Rows are points. The last column is the point's height on a tilted bowl or saddle (a function of degree 2), plus a little noise. Count its main directions that bend up, bend down and stay straight.

Points, 9 rows:
-.34, .14, .12
.09, -.40, -.66
-.04, -.19, -.28
-.48, -.05, .27
-.41, -.14, .12
-.35, -.20, -.01
.09, .51, -.27
-.36, .03, .14
-.24, .21, .02
Directions: 1 up, 1 down, 0 straight

Points, 17 rows:
-.14, .21, -.45, -.33
-.06, -.01, .11, -.08
.11, .17, -.17, -.22
.26, .36, .06, -.22
-.17, .15, -.19, -.11
-.14, -.41, .06, -.38
.15, -.40, .34, -.50
-.06, .09, .09, -.03
.12, .02, .22, -.16
.20, -.08, .36, -.28
-.19, -.47, -.16, -.52
.13, .40, .67, -.27
-.56, .23, .32, -.03
.09, .00, .63, -.28
.32, -.07, -.07, -.43
-.53, .48, .31, -.02
-.13, .31, -.17, -.08
Directions: 0 up, 3 down, 0 straight

Points, 16 rows:
-.07, -.37, -.14, -.09
.27, -.03, .08, -.17
-.68, .17, -.45, -.58
-.19, .44, -.02, -.32
.25, .02, .34, -.28
.09, -.02, -.11, -.07
.04, .31, .23, -.25
.23, .18, .15, -.24
.40, .09, -.17, -.25
-.36, -.03, -.13, -.12
-.37, .29, .41, -.31
.11, .17, -.22, -.17
-.65, -.21, .13, -.28
.08, .10, .01, -.12
-.52, -.38, -.09, -.25
.03, .50, -.39, -.47
Directions: 0 up, 3 down, 0 straight

Points (22 x 5):
-.09, .28, .47, .23, -.08
.15, .10, -.21, .16, .11
.47, -.10, .04, .02, -.10
-.07, -.06, -.09, .16, .12
.16, .34, -.16, -.22, .15
-.15, .17, .10, .43, .05
-.16, .46, .29, -.16, .09
-.44, -.07, -.50, .29, .78
.28, .31, -.35, .04, .24
.13, -.26, .12, .43, .24
.73, .34, -.15, .14, .37
.19, .19, .06, -.18, .04
.20, .13, .25, .25, .04
.47, -.53, -.29, .14, -.25
-.59, -.05, .44, -.06, .36
-.35, .15, -.01, -.36, .34
.56, -.39, .33, .01, -.02
.23, -.22, .25, .13, .04
-.27, .11, .10, -.07, .11
-.14, .03, -.68, .18, .67
-.16, .13, -.03, -.09, .11
.03, -.02, -.46, -.44, .09
Directions: 3 up, 1 down, 0 straight

Points:
.02, .56, -.34, -.05, .08
.28, .04, .26, -.15, -.01
-.11, .18, .16, -.51, .02
-.21, .01, .34, -.11, .06
-.46, .07, -.79, -.11, .74
.32, -.17, -.03, -.02, .04
-.36, .27, .05, .08, .16
.00, .20, .34, .10, .05
.18, .21, .03, -.01, -.13
-.34, -.05, .69, .06, .51
.31, .38, .40, -.33, .14
.12, .32, -.03, -.39, -.01
.14, .40, -.57, -.21, .21
-.24, -.42, .08, .24, .43
-.53, -.44, .30, -.30, .16
-.24, .25, .16, -.11, .02
-.08, .36, .19, -.01, .00
.04, .31, -.04, .21, -.05
-.05, .14, .00, -.23, -.08
.26, .32, .46, .18, .12
.35, .11, .26, -.44, .10
-.22, .20, .09, .03, .03
.16, .34, .40, -.25, .08
-.25, -.14, .13, .32, .32
-.08, -.71, -.09, .36, .87
.10, .30, .06, -.03, -.10
Directions: 3 up, 0 down, 1 straight

Points, 40 rows:
-.29, .11, .39, -.05, -.07, .40, .17
-.15, -.10, .32, .36, -.55, -.32, .16
-.36, -.04, .66, .65, .37, .37, -.65
-.06, .62, -.17, -.16, .06, .37, .18
.14, -.46, -.15, -.19, .28, -.54, -.26
-.24, -.22, .51, .32, -.06, -.11, -.16
-.09, .43, .33, -.29, -.26, .17, .46
.02, -.11, -.11, .24, .12, -.04, -.16
-.50, .33, .02, -.34, .02, .24, .27
-.41, .19, -.50, -.23, -.09, .24, -.15
-.03, -.57, -.20, -.27, .08, .02, -.34
.78, .14, .42, .47, -.74, .02, -.42
-.38, .30, -.21, -.29, -.04, -.16, .29
.27, .28, .04, -.25, .04, .29, .24
-.21, .58, .09, -.30, .16, -.29, .56
.19, -.04, .03, .18, -.09, .44, -.08
.13, -.07, -.55, .09, -.38, .07, -.22
-.31, .19, .05, .23, -.01, .15, .01
.02, .10, .25, .17, .58, .11, -.26
.09, .27, .08, .24, -.15, -.33, .27
-.43, -.46, .27, -.10, -.34, .45, -.16
.07, .14, -.37, .06, .04, -.09, .01
.27, .14, .42, -.30, .00, .06, .21
.22, -.13, -.18, -.04, -.42, -.11, .03
.73, .01, .09, .21, -.29, .44, -.19
.31, -.25, .23, .14, -.14, .23, -.12
.04, .05, -.24, .13, .00, .09, -.05
-.36, -.06, .15, .61, .30, -.19, -.50
.04, .43, -.19, -.34, .18, .30, .22
-.25, .10, .28, -.36, .19, -.03, .23
-.15, -.01, .41, -.23, -.02, .17, .16
.08, -.14, .17, -.40, -.26, .16, .16
-.20, .09, .26, -.15, -.27, .34, .23
-.29, .14, .38, .30, -.11, -.35, .24
.37, -.34, -.18, .44, .36, .01, -.50
.34, .26, -.73, -.14, -.30, .04, -.24
-.11, .27, .01, .11, -.12, -.10, .24
.09, .12, -.05, .41, -.30, .16, -.02
.23, -.33, .20, .21, .14, .24, -.32
-.28, .31, .17, -.24, -.01, -.03, .40
Directions: 0 up, 2 down, 4 straight
